Each row of a before or after table is a point. One or more steps were done to the points. Then noise was added and the rows were shuffled. The steps act on how far a point lies along the listed directions, d1 being the first. What was done? A step turns or swaps two directions, mirrors them in a line or flattens them onto one, adds a multiple of one to another, or multiplies one. Angles are multiples of 10 degrees, from the lower direction toward the higher: turns from -170 to 170, lines from 10 to 170 but not 90. Use the fewest steps. Two steps may share a direction if one is a turn and the other turns, adds or multiplies; they go together, in the order done. Otherwise the lowest direction goes first.
In the rows, 128 means zero.

Directions:
(1): [133  75]
(2): [ 75 123]
Before, 14 rows:
[[209 156]
 [149 108]
 [ 97 159]
 [104 165]
 [ 89 169]
 [ 98 145]
 [145  91]
 [110 198]
 [148 100]
 [147 110]
 [ 81 171]
 [204 144]
 [163  89]
 [102 152]]
After (14 x 2):
[[172 124]
 [ 99  48]
 [185 130]
 [160 140]
 [172 132]
 [ 76 127]
 [ 91  59]
 [ 99 125]
 [163 131]
 [103 125]
 [ 88 138]
 [194  96]
 [ 94 130]
 [190 136]]
Steps: turn d1 and d2 by 130 degrees

Directions:
(1): [128 149  49 141 130  87]
(2): [101 140 118  42 134 127]
(3): [192 115 133 110 186 108]
Before:
[[147 124 107 202 128 131]
 [111 145 155  39 146 112]
 [146 114 145 175 114 148]
 [119 109 168 136  90 142]
 [235 161  33 155 236  59]
 [ 65 155 195  30 104 155]
 [110 125 115  69 110 100]
 [172 139 106 138 146  94]
 [ 81 146 140  47 163 145]
 [147 128 102 166 119  99]
 [106 141 121 134  94 104]
 [ 53 137 111 117 111 152]
 [111 147 141 107 103 141]
 [ 93 154 112 110 102  82]]
After:
[[ 82 148 201  80  99 157]
 [209 173  24  74 242  59]
 [166 143 103 114 147  94]
 [141 126 105 185 128 130]
 [ 85 158 110  86 102  82]
 [106 126 114  60 111 100]
 [102 141 119 121  95 104]
 [ 51 138 111 114 111 153]
 [115 145 142 116 101 142]
 [ 86 143 142  63 162 145]
 [138 133 100 139 120  97]
 [127 105 171 166  88 143]
 [116 143 157  55 145 113]
 [150 112 146 188 112 148]]
Steps: add 0.7 times d1 to d2

Directions:
(1): [ 96  59 136 142  93 147 171  92 164 185 139]
(2): [158 112 148  96  86 176  94 145 196  88  94]
(3): [183  93 118 114  89  49 158 167 134 118 151]
(4): [134  91  36  89 127 153 139 101  92 102 104]
(5): [146 172  86 123 110 126 102  77 172 133 205]
Before:
[[139  92  95 105 102 165 101  94 165 140 152]
 [111 130 103 140 148  88 125 132 103 124 113]
 [142 117 119 131 107  70 149  90 136 179 201]
 [169  36 129 105  70 112 173 160 135 115  67]
 [164 120 115 122 109 134 134 125 174 114 159]
 [183 134 169  91 104 108 134 210 147  67  86]
 [ 54 170 189 185 147 177 119  93 166 181 168]
 [153 100 169 119 105  90 131 217 116  93  35]
 [ 80 138 163 182 100 148 131  80 135 186 196]]
After:
[[170  40 141 107  69 112 169 162 145 115  68]
 [147  85 111 108 116  88 149 197  74  90  34]
 [ 44 144  91 165 168 174 148  58  95 177 164]
 [117 143 152 152 137  88 111 150 138 126 116]
 [173 109  83  75 124 105 160 178  84  64  82]
 [144 122 135 134 105  69 145  96 148 181 202]
 [ 76 126 120 173 109 148 145  65 104 184 194]
 [141  96 111 107  97 165  97  99 176 140 154]
 [160 113  90 116 114 133 142 117 156 113 158]]
Steps: mirror d2 and d4 in the line at 30 degrees

Directions:
(1): [ 66 116 184 128 178  85  69 180 130 114  84 163 131 107 168 110  84 129]
(2): [164  48 125 178 138 112 149 174 143 120  78 121  56 161  78 146 123 133]
(3): [124 154 212 121 113 173 112 138 162 151 132 149 148 135  69 222 120 130]
(4): [ 68  76 164 130  56 112 115 129 154 138 132  53 125  89 139 123 191 123]
(5): [100 156 121 185 135  82 139  40 144 122 108  79 112 114 129 170  57 118]
(6): [159 187 182 202  93 186 118 132 117 120 115 129  75 107 152  69 129 124]
Before:
[[ 91  36 187 126  47 126 115 176 171 148 103  98 106 130  82 136 196 114]
 [130 232 114 166 124 141 114  77 119 128 176 110 134  95 142  98  76  97]
 [ 76  27 174  70 148 133  99 246 127 127 120  99 114 116 140 115 214 161]
 [231 174 100 148 139 149 161 145  96 115 114 165 110 144 107  82 110 142]
 [ 49  68 161 145  69  75 111 154 142 103 106  48  86 100 147  82 161 134]
 [135 119  89 142 153  89 149 119 134 146 115 106 124 136 123 135  86 105]
 [157 177 145 188 183 175 120 116 139 121  97 162  94 146 145 109  38 119]
 [127 182 127 142 147 140 140  83 107 132 120 162 126 138 139 158  62 132]]
After:
[[215 186  97 173 143 134 163 108 103 115 106 145 101 139 104 104  79 139]
 [ 41  89 201 153  62  88 106 138 159 115 104  46  89 100 119 136 143 138]
 [ 95  21 127 136  60  91 127 162 146 133  98  82  91 126 123  71 198 113]
 [139 129 134 128 145 124 136 143 150 158 123 127 139 143  89 177  94 109]
 [ 49  33  99 131 167  53 121 156 116 102  95  34  81  97 185  80 151 153]
 [172 172 171 161 177 205 111 156 141 131 107 189 107 155 129 111  69 124]
 [139 235 165 133 113 185 101 122 132 145 191 146 154 108 109 130 101 102]
 [145 172 150 105 140 173 131 138 105 140 132 194 140 150 125 153 104 141]]
Steps: turn d3 and d5 by -100 degrees

Directions:
(1): [102 194 133 222 120 117 181 113 130 149  83 118  66  78 145 144  84 107
  58 200 125  60 112 153 163 191 119 150 109 131 145 125 156  59 147 120
 149 182 118 150 116 117 167 107 148 118  94  75]
(2): [195 126  99 209  81 211 115  94 139 108 143 126 137 151 103 134 108  95
 195 154 102 108  61 174 154  74 113 147 166 168 120 126  89 178 101 198
 130 120 104  88 130 147 211 148 131 108 108  97]
(3): [180 144 165 126 163 129 130 137 160 131 133 122 186 143 172 168  90 193
  98 124 122  50 138  79 192 141 118 128 135 141 191  74 112 168 133 121
 170  31 203 149 125 137 157 149 196 152 109 156]
(4): [177 145 175 115 150 172 177 194 119  94  92  88 152 103 121 150 128 147
 159 109 199 125 190 149 165 118 128  58 136  62 141 124 131 100 123 157
  76 220 133  82 166  93 167 196 154 104 138 141]
(5): [110 127 173 110 155 162 111  81 138 109  87 198 141  29  91 127 111  89
 139  76 144 178  82 200 207 158  91 124 123 106 145  79 129 172 190 136
 154 115 112 176 170 153  74 146 116 136 130 117]
(6): [178 143 130 101  79 142  68 151 205 136 103 103 122 118 195 142 117  96
 146 117  94 164 205 172 121 156 125 157 219 163 137 147 157 125 119  20
 191 155 109 142 140 145 137 164 113  89 112 130]
Before (8 x 48):
[[177 113  90 137  90 105  98 133 171 150 177 108 155 184 181 147 113 144
  132 142  71 118 152  86  84 107 133 165 170 185 119 133 118 171  88  85
  180  68 149 131  99 172 147 123 146 116 128 143]
 [153 133 168 118 149 122 109 121 153 131 124 139 135 111 161 151 107 143
   98 108 118 122 156 140 157 155 114 140 151 140 144  87 138 155 159  65
  164  97 159 167 130 124 129 143 149 127 119 134]
 [127 126 100 169 114 104 163 136  80 140 158  95 105 174 126 137 126 174
  121 153 161  86 103  78  98  97 144  93 106 113 118 137 110 115  87 193
   93 140 141  96  95  95 164 110 150 136 124 117]
 [ 40 121  95 156 151  70 147  99  94 150 135 148  82 129 110 114 133 116
   87 154 122 122 113  95  84 146 149 127  71 117  97 147 128  88 139 147
   95 127 113 137  92 121  84  64 115 159 140 111]
 [103 102 144  80 128 116 127 142 113 126 114 110 136 100 111 117 153 132
  159  77 168 188 169 138 130 140 128 100 119  82 120 123 145 124 147 112
  107 162 114 101 151 119  87 147 105  99 142 137]
 [145 122  89 138 101 111 135 142 121 140 167  96  92 206 119 136 136 147
  130 157 104  85 106  91  80 106 157 121 126 163 113 161 109 137  67 167
  134 110 143 112  94 127 164  98 140 127 116 139]
 [151 120 133 103 162  99 157 185 130 126 129  88 182 176 170 156 140 201
   94 130 166  92 193  51 116 113 157  93 114  88 131 121 137 121 107 123
   95 128 177 106 122 102 141 153 172 116 142 150]
 [138 160 159 107 121 113 136 172 163 155 120  86 133 144 186 142 146 152
   96 134 125 118 218 120 127 169 134 114 168 115 143 144 155  89 111  77
  154 166 148 109 131 116 146 120 133 113 120 140]]
After, 8 rows:
[[ 74 127 124 109 150  42 175 164  71 156 145  96  98 157 146 131 140 200
   69 134 181 101 155  46  78 137 155  78  80  86 123 140 141  77 107 140
   91 147 160 127  91  81 101  94 147 151 139 140]
 [ 24 122 101 138 162  54 149 109  92 153 133 148  82 121 115 113 137 122
   73 148 127 126 127  84  77 155 152 124  63 109  97 149 136  77 144 131
   94 129 119 144  93 117  67  63 114 163 144 117]
 [122 101 138 103 116 139 122 132 117 121 119 109 138 105 104 119 150 123
  177  83 162 182 150 151 136 122 125 105 131  92 116 123 136 137 137 130
  106 162 108  90 151 124 109 152 108  91 136 128]
 [109 160 171  68 142  76 142 187 160 165 113  87 129 134 197 138 156 167
   67 124 137 129 248  96 115 193 141 104 151  96 146 145 173  67 123  44
  155 168 159 127 128 108 108 111 133 121 128 155]
 [ 87 123 113  68 141  39 146 172 111 157 154  99  85 187 143 131 154 178
   72 134 127 103 167  51  58 150 170 104  92 129 119 161 143  92  90 108
  134 114 163 148  91 111  94  82 138 145 132 164]
 [134 115 108  85 122  54 108 156 164 163 168 108 150 170 197 144 126 166
   90 127  87 129 196  58  66 142 144 154 149 158 124 133 145 138 104  42
  179  73 163 158  97 161  95 110 143 128 140 161]
 [104 122 153  45 195  42 165 210 121 140 117  87 175 160 188 153 154 226
   45 112 186 107 241  19  96 150 167  77  86  60 136 123 167  84 125  73
   94 133 195 133 120  88  81 139 168 130 157 174]
 [173 133 159 145 131 147 106 110 158 125 129 140 138 119 153 153 100 132
  122 117 110 116 136 154 166 137 107 144 162 151 141  88 124 172 149  85
  161  93 152 155 131 130 157 148 149 120 114 123]]
Steps: add 1.5 times d5 to d2

Directions:
(1): [104 176 189 104  74 162 127 142   7 142 127 114  80 146 161 152  95 163
  98 124 150 207 120  99 176 155  89 166 143 126 118 104 134  93 177 105
 143  83 164 178 157 141 137  67  61  83 153 155 123 174 134 100  80 135
 161 115 139 168  82  90 159 171 146 168]
(2): [133 141 125  85 137 126 122 126 147 116 143 185  83 103  44  94  87 118
 138 216 135  85 232 120 116 136 128 111 186 150  37 125 126  83 127 134
 168 136 192 171 145 128 139 159 156 125 114 141  94 198 160 164 151 210
 114 115 153  77 127  80 128 172 133 141]
(3): [160 153  78  95 112  96  78 171  95 163 144 130 119 152  89 197 111 139
 247 167 153 163 109  76 202  82 129 100  94 160 168 191 152 128 125 180
 182 132  90 101 109  77 148 134 160  99 192 110 123  85 157 113  92 165
  90 113 136  84 101 105 138  96 150 119]
(4): [145  84 109  77 144 140 164  98  87 217 174 100 150  93  78  96 117 153
  99 116 146 138 157 143 182  53 142 125 121  76 108 105 112 143 113 166
  43 158 160 134 119 153  77  89  96 148 147 137 146  43 183 112  95 173
 171 150 168 100 148 157  49 169 157 131]
(5): [180  69 107 206 147 197 142 140 129 138 127 144 152 158  89 112 155  93
 130 143 188 138 144 107 148 197 127 122  52 160 114  86 191  60 177  89
 123 151 112 137 109 157  92 143 162 164 156 190 137  73  79 129 126 117
  89  88 218 164 113  95 129 136 143 180]
(6): [128  81 151 112 146 144 121 146 127  97  98 175 143  67 148 235 106  11
 125 117  72 127 115  99 128  99 118 119  59  79  99  71  79 145 100 132
 108 154 117 154 169  92 102  89 178  93 162 128 128 164 148 173 108 153
 152 170 166 163 174 108 174 104 179 152]
Before, 13 rows:
[[117 146 159  89 109 100 106 135 125 113 128 115 104 126 134 173 113 143
  137 136 107 137 138 124 130  77 124 132 153 114 131 144 116 149 109 153
  137 110 131 139 136 112 136 113 106  89 118 122 122 171 156 118 121 153
  159 129 116 123 154 146 124 137 140 110]
 [ 87 127 157 144 134 106 133 111 149  90 111  95 136 116 208 117 160 126
   98  51  81 112  93 156  88 125 154 137 148  94 174 122  79 193 100 134
  102 122 114 107 136 122 135 121 121 140  80  96 131 141  97 125 147  56
  159 144  79 146 139 183 128  95 111  95]
 [134 156 121 104 105 105  90 163  98 159 130 151 101 111 116 170  93 126
  170 145 111 144 134  87 150 119 102 122 113 134 107 154 104 112 154 135
  192 124 129 154 154 101 157 101 138  82 152 123 106 164 166 145 107 161
  122 131 134 124 112  87 158 128 144 122]
 [129 134 153 127 122 128 147 110  85 124 125 107 153 115 170 157 138 111
  109  80 125 143  69 136 144 129 105 141 119  98 155 106 101 139 128 118
   86 120 134 154 145 122 139 113 110 130 132 115 132 129 127 133 107  94
  153 150  94 158 136 151 155 137 139 129]
 [129 145 112 107 132 119 103 164  83 137 105 124 126 124 160 214 102  95
  182 110 100 167  81  95 167 109 108 121  93 106 163 140 123 148 125 150
  155 129  98 113 157 108 124  88 129  90 181 104 143 126 146 135  84 129
  148 164 132 159 135 112 170 110 161 123]
 [121  84 151 165 140 180 174 108  94 159 131  86 156 108 153 114 159 123
   49  68 150 144  86 139 145 113 126 150  83  94 156  76 117 130 142 104
   51 153 130 114 116 183  98  98  94 161 144 148 158  54 109 102  97  81
  159 136 160 165 148 146 103 159 157 153]
 [166  76  96  94 164 148 126 134 141 186 148 165 137  82  53 168 105  69
  178 168 135 130 181 117 172  69 139 102  81 117 105 125 113 143 118 165
  119 175 111 148 108 109 104 119 173 145 185 134 142  99 178 162 102 174
  139 124 184  80 141 112 109 121 181 137]
 [148  91  97 145 174 156 114 148 156  83 107 167 137 105  88 155 133  72
  156 149 122 114 143  99 118 152 139  98  96 149  95  91 135  97 124 130
  122 143 105 126 139 118 105 143 195 149 141 129 118 138 139 156 127 155
   96 125 162 128 133 116 141 106 148 134]
 [100 183 175  89  95  94  87 163  57 121  95 148 104 110 152 245  84 108
  159 116 111 166  89  90 184  87 104 142 137 138 140 138  94 149 128 154
  146 107 134 139 133  93 132  87 108  65 165 106 117 182 162 124  89 136
  142 128  97 146 114 125 177 134 155 137]
 [130  78 144 139 151 150 139 118 151 121 126 159 160  74  93 120 145 102
   78 142  91  79 145 165  89 127 155 117 128  92  56  93 100 125 124 119
   93 171 166 156 139 168  86 144 138 162 112 121 107 145 129 152 150 140
  150 157 168 139 173 122 108 146 120 138]
 [147 132  74  67 127 110 118 117 112 204 168 107 117  98  40  78 115 173
  175 184 168 117 174 161 165  53 140 112 159 154  97 147 145 132 126 192
  113 156 153 107  94 127 112 131 130 139 154 131 100  87 189 122 117 207
  122 131 139  55 136 144  59 159 145 107]
 [113 128 174 114 124 167 164 118  72 154 135 149 101 134 106 118 114 127
   63 126 147 149 178 126 145 145 124 148 159 108  64  67 120  93 148 112
  116 124 182 192 157 157 104 103  95 120 113 159 126 163 142 125 105 167
  164 122 158 143 121 105 125 171 129 175]
 [184  69  97 141 140 151 153 122  95 155 147 114 175 138 120 148 165  91
  110 105 142 144 100 125 164 121 134 115  49 108 158  96 138 142 130 144
   59 161  91 118 112 116  94 104 142 156 149 133 159  38 136 101  97 115
  131 128 153 149 152 145 104 116 166 148]]
After:
[[135 132 153 147 121 136 140 117  95 107 117 112 153 124 169 159 143  98
  114  88 130 144  66 129 144 152 100 141 109 115 154 103 116 126 140 104
   99 116 123 155 142 119 138 123 122 132 133 126 128 136 108 135 115  88
  139 137  99 170 129 140 170 132 137 140]
 [ 96 125 158 179 136 117 126 120 155  71  99 106 135 131 210 119 172 115
  106  62  86 110  90 145  82 158 150 135 130 116 177 115  99 173 117 112
  122 121 104 108 136 121 139 138 134 144  82 111 129 150  72 128 152  41
  141 130  91 159 131 168 151  86 108 104]
 [131  93  98  84 171 127 125 129 143 121 127 146 133  72  84 145 118  96
  142 140 103 113 148 113 133  89 145  99 126 103  89  96 101 135  97 162
   90 145 132 128 146 112 100 116 165 143 136 108 124 125 188 148 111 183
  137 153 139 101 152 143 103 121 156 108]
 [107 178 175 122  94 111  81 177  68 100  81 158 104 128 156 249  94  90
  166 118 119 166  86  84 176 124 101 139 118 161 143 136 113 123 144 135
  164 103 118 142 131  93 136 103 123  70 168 120 114 191 137 128 100 123
  119 109 109 164 105 110 195 127 151 149]
 [131 139 156 142 106 123  96 156 148  78 111 131 104 151 138 181 128 116
  152 145 126 139 131 107 112 139 116 131 124 150 133 135 150 115 133 124
  172 109 111 140 133 111 144 135 133  94 124 144 120 184 114 127 132 128
  129 105 136 151 134 119 159 121 134 128]
 [129 142 113 117 131 122 102 164  88 131 101 125 124 132 160 218 103  91
  180 113 106 167  83  91 165 124 106 123  90 111 163 141 131 142 134 142
  160 127  93 114 154 109 128  89 133  92 184 111 143 131 138 131  87 126
  143 163 136 164 132 107 180 105 160 125]
 [187  73  98 147 140 151 151 124  95 154 144 115 171 139 119 150 161  89
  111 105 145 145  98 124 164 127 131 118  45 110 158  96 138 140 133 141
   64 164  90 119 111 118  93 107 143 155 149 137 159  36 135 104  98 114
  130 121 151 152 151 140 109 117 165 150]
 [177 119  75 165 130 152 101 146 144 147 132 137 117 146  51  90 142 129
  196 207 199 116 162 133 140 163 129 107 110 214 103 134 205  69 172 135
  174 149 117 109  87 126 122 170 182 153 162 171  89 110 110 131 140 165
   60  87 177 103 109  99 118 137 132 141]
 [176  76  92 130 162 166 125 146 152 165 135 178 137 100  56 171 119  51
  187 179 146 136 175 107 166 106 133 104  63 138 110 119 133 118 133 143
  140 173  98 146 105 113 110 135 191 147 188 148 137 109 147 164 109 159
  118 107 197  97 134  94 127 117 176 150]
 [128  82 150 185 139 189 173 114 102 144 126  92 157 118 155 114 168 112
   51  72 156 146  84 134 139 133 125 154  76 107 158  72 128 116 150  91
   64 153 120 113 113 184  98 110 105 162 143 158 154  53  92 105 103  71
  149 127 169 174 140 135 115 150 158 162]
 [134 157 122 104 106 106  88 162  96 161 127 149 102 114 118 169  90 122
  169 144 110 144 133  89 152 122 101 124 113 135 108 154 105 109 154 132
  192 122 125 155 153 104 156 105 141  80 154 126 105 166 169 147 108 162
  121 132 134 127 111  87 158 132 144 126]
 [135  73 146 154 155 159 135 123 157 113 123 163 160  82  93 121 150  95
   83 145  94  80 143 157  86 142 153 116 119 102  54  89 110 115 128 109
  102 171 157 159 137 171  87 147 144 163 110 130 106 152 118 153 152 134
  141 151 174 146 168 113 115 140 119 143]
 [115 125 171 132 122 177 162 121  77 142 127 153 100 142 106 122 118 120
   68 129 148 146 174 125 141 159 121 145 148 115  66  62 131  83 153 106
  127 121 178 195 155 161 107 107 103 121 116 164 126 168 129 129 106 162
  151 112 163 151 118  95 134 166 129 183]]
Steps: swap d4 and d5
